Every row gives one point. Each copy is the shape, with its points in the same order, turned, moved and blurred by noise. Is it also mirrored, or only turned?
In the rows, 128 means zero.

Shape, 8 rows:
[[ 92 145]
 [ 90 177]
 [103 145]
 [149 106]
 [136  92]
 [156 129]
 [120 120]
 [ 64 140]]
Copy 1 (8 x 2):
[[118  85]
 [ 86  81]
 [115  95]
 [145 147]
 [162 137]
 [121 149]
 [137 116]
 [128  57]]
Copy 1 is: only turned
Copy 2:
[[104 109]
 [116  79]
 [115 113]
 [152 162]
 [132 174]
 [164 144]
 [126 142]
 [ 81 102]]
Copy 2 is: mirrored

Shape, 6 rows:
[[107 105 128]
 [127  97 158]
 [104 100 136]
 [136 124 131]
 [109 134 152]
 [183 190 141]]
Copy 1 (6 x 3):
[[ 91 124 111]
 [ 79 128 147]
 [ 82 121 114]
 [117 129 134]
 [102  95 134]
 [185 112 176]]
Copy 1 is: mirrored
Copy 2:
[[139 137 107]
 [131 107  86]
 [145 135 106]
 [106 124 115]
 [113 141  91]
 [ 24 116 123]]
Copy 2 is: only turned
Copy 3, 6 rows:
[[ 91 125 131]
 [ 87 171 116]
 [ 85 133 123]
 [125 148 120]
 [112 142  92]
 [193 159 108]]
Copy 3 is: only turned
Copy 4, 6 rows:
[[149 103 147]
 [137 104 181]
 [150  98 155]
 [120 123 151]
 [114  87 150]
 [ 42 145 143]]
Copy 4 is: only turned

Shape:
[[156 114 154]
 [ 95 134 170]
 [122  83 141]
 [102 142 128]
 [173 112  58]
 [142 137 107]
 [115 129 125]
 [137 128  82]]
Copy 1:
[[147  84 166]
 [115 133 197]
 [105  80 159]
 [112 147 160]
 [141 101  66]
 [139 123 129]
 [121 129 154]
 [126 130 108]]
Copy 1 is: only turned
Copy 2:
[[105 104 109]
 [178 112 115]
 [118 136  64]
 [152 155 125]
 [ 50 188 123]
 [101 148 130]
 [136 142 107]
 [ 98 178 124]]
Copy 2 is: mirrored
Copy 3 (8 x 3):
[[153  79 161]
 [144  84  87]
 [182 111 136]
 [123 120 108]
 [125 159 207]
 [117 123 153]
 [135 116 119]
 [122 154 158]]
Copy 3 is: only turned
Copy 4, 8 rows:
[[124 166 104]
 [169 145 145]
 [102 164 150]
 [147 119 140]
 [ 57  97  93]
 [115 120 108]
 [124 128 140]
 [ 91  98 121]]
Copy 4 is: mirrored

Shape:
[[149 161 150 140]
 [150 125 182 155]
 [143 122 130 152]
 [ 99 148 164 159]
 [109  95 109  70]
 [130 112 113  89]
 [135  89  93  92]]
Copy 1, 7 rows:
[[116 112  99  89]
 [ 78 147  93  89]
 [116 153 125  96]
 [120 151  65 116]
 [115 121 157 182]
 [121 122 156 147]
 [124 136 177 151]]
Copy 1 is: only turned
Copy 2 (7 x 4):
[[155 165 123 125]
 [163 163 132  71]
 [123 147 127 117]
 [165 140 166 116]
 [129  66  73 139]
 [121 109  84 133]
 [104  85  70 124]]
Copy 2 is: mirrored

Shape, 12 rows:
[[ 96 144 131 162 143 159]
 [127 102  95  96 138 113]
 [113 117 189  90  92 155]
 [176  81 126 112 153 121]
 [143 140 108 123 150 124]
 [143 125 109 166 145 195]
 [105 133  74 130 142 142]
 [ 90 126 110 144 138 108]
 [ 96 143 193 146  66 197]
 [118  93 158 111 129 167]
 [136 130 129 125 172 162]
 [ 97 159 106 151 141 140]]
Copy 1:
[[144 142 155 152  99 141]
 [ 96  88 144  90 103 108]
 [ 96  95 128 160 185 135]
 [ 67 126 101  80 109 140]
 [134 114 128  92  97 138]
 [124 146 118 165  70 158]
 [129 106 160 122  70 121]
 [138 135 177 109 112 116]
 [135 127 124 220 171 123]
 [ 89 115 131 151 142 150]
 [119 117 125 127 102 175]
 [162 126 160 131  91 131]]
Copy 1 is: only turned
Copy 2 (12 x 6):
[[138 171 126 107 171 112]
 [154 101  97 135 104 105]
 [100 176  86  89  86 159]
 [121  72 119  96 109 131]
 [160 121 139 118 127 121]
 [154 132 113  84 189 148]
 [176 130 102 136 155 105]
 [127 146 124 153 141  97]
 [100 221  86  92 147 196]
 [114 143  80  84 117 137]
 [151 131 124  73 140 113]
 [159 167 129 130 159 110]]
Copy 2 is: only turned
Copy 3, 12 rows:
[[148 122  94 144 130 150]
 [112 108 162 116  99 104]
 [159 181 175 177 139 119]
 [ 61 133 147 145  97 108]
 [110 113 123 113 129 104]
 [101 100 100 162 149 163]
 [133  74 129 112 120 137]
 [150 119 115  99  97 137]
 [172 180 139 184 179 185]
 [124 141 150 183 112 129]
 [112 104 105 156 127 105]
 [151 103 101 112 136 140]]
Copy 3 is: mirrored
Copy 4:
[[129 126 126  71 100 124]
 [173 134 120 151 142 139]
 [129 214 108  88 157 125]
 [142 152  81 171 115 158]
 [134 110 103 128 135 136]
 [124 125  87 104  71  91]
 [166 100 129 115 120 107]
 [147 120 155 105 123 147]
 [ 91 214 128  46 121  82]
 [150 189  96 103 114 131]
 [142 125  75 101 109 137]
 [134 101 133  83 120 119]]
Copy 4 is: only turned

Shape, 12 rows:
[[125 149 118 121 131 160 129 249]
 [130 107 132 151 144 166 134 132]
 [124 160 138 125 139 136 144 138]
 [130 103 142 135 129 137 131 112]
 [135 154 132 156 142 109 155 107]
 [152 149 149 153 124  78  79 104]
 [148  75 121 121 147 122 124 139]
 [110 135 100 144 149 118 120 107]
 [120 138 137 112 151 144 108 112]
 [120 140 143 124  80 133 142 117]
 [183 151  69 125 108 124 130 108]
 [121  59 150 119 143 150 144 106]]
Copy 1 (12 x 8):
[[ 96 154 227  95 100  88 171 155]
 [113 101 162 125 135 147 109 144]
 [ 96 126 135 106 118 108 118 128]
 [128  89 131 133 122 140 108 133]
 [ 97 117  95 111 118 121 103 158]
 [161  79  89  88 104  92 110 145]
 [156 109 147 133 117 164 144 142]
 [138 135 124 109 106 136  80 142]
 [127 112 135 106 125 127 105  99]
 [109 105 132 161 122  84 107 134]
 [165 161 101 132 168  95 117 158]
 [125  85 150 164 129 180 123 115]]
Copy 1 is: only turned
Copy 2:
[[207 177 110  67 110  73 141 129]
 [127 139 106 112 105 144 103 114]
 [126 151 132 131 143 114 128 126]
 [117 107 126 127 115 151 118 120]
 [ 93 135 162 138 137 116 121 138]
 [136  73 187 147 161 125  92 142]
 [120  90 135  81 103 140 120  96]
 [104 116 142 153 106 106 105 113]
 [136 125 125 139 145 126 107  89]
 [134 106 102 152 142 138 155 146]
 [ 77  83 112 104 151  72 115 141]
 [116 106 112 112  95 183 130  87]]
Copy 2 is: only turned
Copy 3:
[[143 162 149 149 235 165 161 166]
 [113 118 163 141 139 163 138 105]
 [122 148 123 145 134 166 129 154]
 [114 117 153 136 120 141 114 126]
 [123 131 103 165 100 154 135 130]
 [182 117 122 144  89 109 116 147]
 [111  86 142 115 148 127 140 125]
 [134 142 107 116 113 147 123 109]
 [128 141 142 102 112 164 120 150]
 [100 149 144 166 120 128  97 158]
 [110 168 119 132 104  86 177 134]
 [ 84  75 164 123 128 151  99 116]]
Copy 3 is: mirrored

Shape, 11 rows:
[[ 98 144  83 200 126 145 120 121]
 [129  79 118 150 149 121 140  90]
 [146 158 149 120 100 118 100 108]
 [140 131 113 169 124  90 126 161]
 [107 139 133 133 131 107  91 109]
 [153 155 136 155 169 126 129 161]
 [123 163 196 120  90 153 164 171]
 [173 125 113 111 107  92 201 179]
 [ 90 126 152 141  67 120 107 104]
 [126 125 122  95 151 174 144 165]
 [163 108 120 154 132 126 126 152]]
Copy 1, 11 rows:
[[ 92 139 133  64 126 110 107  89]
 [119 137  99 125  95 154  63 116]
 [129 115 126 155 169 152 134 110]
 [105 112 141 102 170 126  73 144]
 [119 143 143 124 139 165 124 125]
 [104  73 155 119 129 119 100 150]
 [ 87 120 138 201 162  68 130 146]
 [110  94  73 139 179  86  65 191]
 [109 180 126 154 168 136 118  93]
 [150 114 123 140 100  81 123 168]
 [134 101 132 125 141 115  65 130]]
Copy 1 is: mirrored
Copy 2 (11 x 8):
[[121 126  54  80  98 184 126 125]
 [163 103 119 122  75 141 135 151]
 [114 120 121 108 168 125 169 146]
 [148 141 112 113 149 188 109 136]
 [124 102  89 127 148 131 137 149]
 [160 186  91 118 147 146 131 150]
 [ 69 201 144 149 147 146 170 130]
 [139 182 192 110 133 157  91 114]
 [ 72  88 114 133 137 162 165 137]
 [139 179 109 142 114 110 139  83]
 [169 148 123 119 134 170 141 126]]
Copy 2 is: mirrored

Shape (14 x 9):
[[106  87 102 138 122  99 187 142  75]
 [167 140 180  86 121 126 108 121 141]
 [114 103 116 114  93  63 152 110 130]
 [159 136  90 127 104 156  88 125  81]
 [171 114 112 142 117  93 140  87 159]
 [154  80 141 121 148 119 147 120 147]
 [ 81 129  88 135 146 179 179 181 127]
 [120 119 153 166 100 138 132 128 115]
 [150 154 114 137 156 122 121 114 116]
 [145 141 149 105  56 102 130 120  92]
 [137 139 134 107 141 203 115 171  96]
 [132 112 128 153 169 124 121 157 183]
 [128 114 165 104 146 165 105  98 116]
 [ 43 128 114 131 154 102 127 143 102]]
Copy 1 (14 x 9):
[[181 164 164 128 120 151 146  46 120]
 [103 119  79 167 149 131 125 132 147]
 [147 144 110 120  77 165 158  91 123]
 [ 66 166 177 164 129 132 132 103 139]
 [108 114 122 145 116 190 166 111  89]
 [130 123 115 118 169 156 155  97 104]
 [163 134 201  94 138  96  78  96 100]
 [116 135 132 159 117  96 136  73  90]
 [119 155 151 167 139 152 125 136  97]
 [111 132 112 179  86 132 135  85 167]
 [104 141 170 146 181  81  91 110 147]
 [116 133 112 100 160 142  97 114  57]
 [114 139 121 148 172  89 156 134 127]
 [176 203 143 105 104 100 122 119 100]]
Copy 1 is: only turned
Copy 2, 14 rows:
[[123  98  97 186 181 125 147  97 161]
 [118 107 138  91  83 140 125 125  96]
 [102 102  90 162 145 184 140 136 133]
 [118 137 199 176 122 136 157  89 107]
 [ 98 119 157 146 137 179  90 130 145]
 [117 122 126  97 157 143 104 111 144]
 [198 126 137 178 175  76 127 143 140]
 [128 162 117 162 105 124 122 114 133]
 [ 97 110 180 150 125 114 120 138 130]
 [120 100 119 170  78 165 156  88 108]
 [171 135 172 129 117  67 147  94 109]
 [121 153 141 115 165 113  83 163 112]
 [122 147 156  97  96 113 155 116 144]
 [117 137 104 166 159  90 188 175 135]]
Copy 2 is: mirrored

Shape:
[[115  74 175 133 153 138 109 172  97 129 154]
 [126 152  64 103  95 110 114 157 156 104 188]
 [129 108 175 105 136 105 125 121  88 127  88]
 [125  87 157  91 114 135 133 123 135 117 123]
 [ 51 186 133 166 164 135 111 145 152 128  92]
 [150 143 136 141 122 111  98 128 122 173  99]
 [135 154 168 137 112 138 141  93  94 132 144]
 [166 106 165 150 157 135 129 118 121 120 118]
 [160 110 186 105 125  90 148 149 144 123 115]
 [132 185  94 119 104 163  95 174 136 109 138]
 [ 45 190 118 180 149 127 103 151 143 151  81]
 [123 157 117 125 103 108  62 141 161  82 153]
 [123 122  95 131  69 100 117 185 140  65 158]
 [120 165 119 113 129 109 112 158 124  97 135]
 [154  87 178 122 101 140 130 139 115 132 113]
 [149 107 143 130 147 127 135 104 104 113 103]]
Copy 1 (16 x 11):
[[188 137 150 131 137 160 126 103 143 192 104]
 [151 104 125  80 149  98 123 110  73  74  87]
 [142 171 106 152 101 157 169 132 129 168 114]
 [127 135 121 105  97 163 145 100 129 149 117]
 [105 130 140 135 193  64 194 142 145 161 137]
 [108 166 117 146 144 133 116 164 101 151 123]
 [140 106  92 149 142 174 160 144 100 146 148]
 [141 148 149 167 118 162 135 114 116 155 156]
 [132 127 143 144  64 138 143 133 106 169 113]
 [110 107 130 138 189 113 139 100  77 108  72]
 [103 141 136 133 213  62 183 168 153 158 124]
 [130 137 154  83 159 114 160 117  46 126 100]
 [156 111 177  91 132 136 152 129  89  83  53]
 [147 130 124 134 141 103 166 122  87 124  92]
 [119 135 136 141 103 189 130 125 128 165 109]
 [137 159 125 156 116 164 155 117 124 130 146]]
Copy 1 is: mirrored
Copy 2 (16 x 11):
[[103 125  77 111 150 179 163 100 115 152  95]
 [155 136 176 156 174 169  73 149 109 121 108]
 [114 145  69 104  95 112 149 130 122 121  94]
 [108 136  88 134 114 134 126 145  94 157 118]
 [108  85 134 179 141 106 160  68 127  66 138]
 [180 117 117 124 123 101 158 113 145 133 112]
 [138  81 108 104  96 146 143 158 136 106 120]
 [126  96  91 127 130 126 184 158 110 144  81]
 [128 121  71  98 154  95 128 151  90 138  93]
 [141 115 141 178 170 147  99 137 180 107 112]
 [141 100 138 179 136 105 166  56 141  57 155]
 [162 104 128 188 147 142  81 114 119 111  68]
 [158 154 102 169 184 174  79 153  97  93  97]
 [127 127 132 143 156 130 107 125 131  90  90]
 [133 124  51 125 129 133 148 155 122 162 116]
 [120 125  98 133 104 123 174 157 111 127  91]]
Copy 2 is: mirrored
Copy 3 (16 x 11):
[[148 140 128 124 177  62 153 107 119  71  77]
 [161 165  89 132  68 173 114 120 127  72 107]
 [142 109 131 140 162  81 171 131  80 136 123]
 [138 108 133 160 153 119 134 100 104 118  93]
 [151 114  73 125 174 140 177 194 188 104 136]
 [123 171 127 120 160 121 147 165 104 142 130]
 [166 133 125 117 131  87 135 124 141 172 110]
 [140 152 156 152 164  80 152 110 137 125 137]
 [154 119 189 135 146 122 163 120  95 112 117]
 [130 163  96 152  79 132 138 177 157  96  92]
 [137 122  62 105 179 142 166 214 178 104 143]
 [195 167 103 173 115 147 121 166 123  85 112]
 [168 127 120 140  79 133  89 144 111  42 118]
 [166 138 105 138 101 124 163 154 127  91 121]
 [124 123 164 144 157  85 124 122 103 125  94]
 [133 130 128 154 151  85 152 109 116 136 148]]
Copy 3 is: only turned
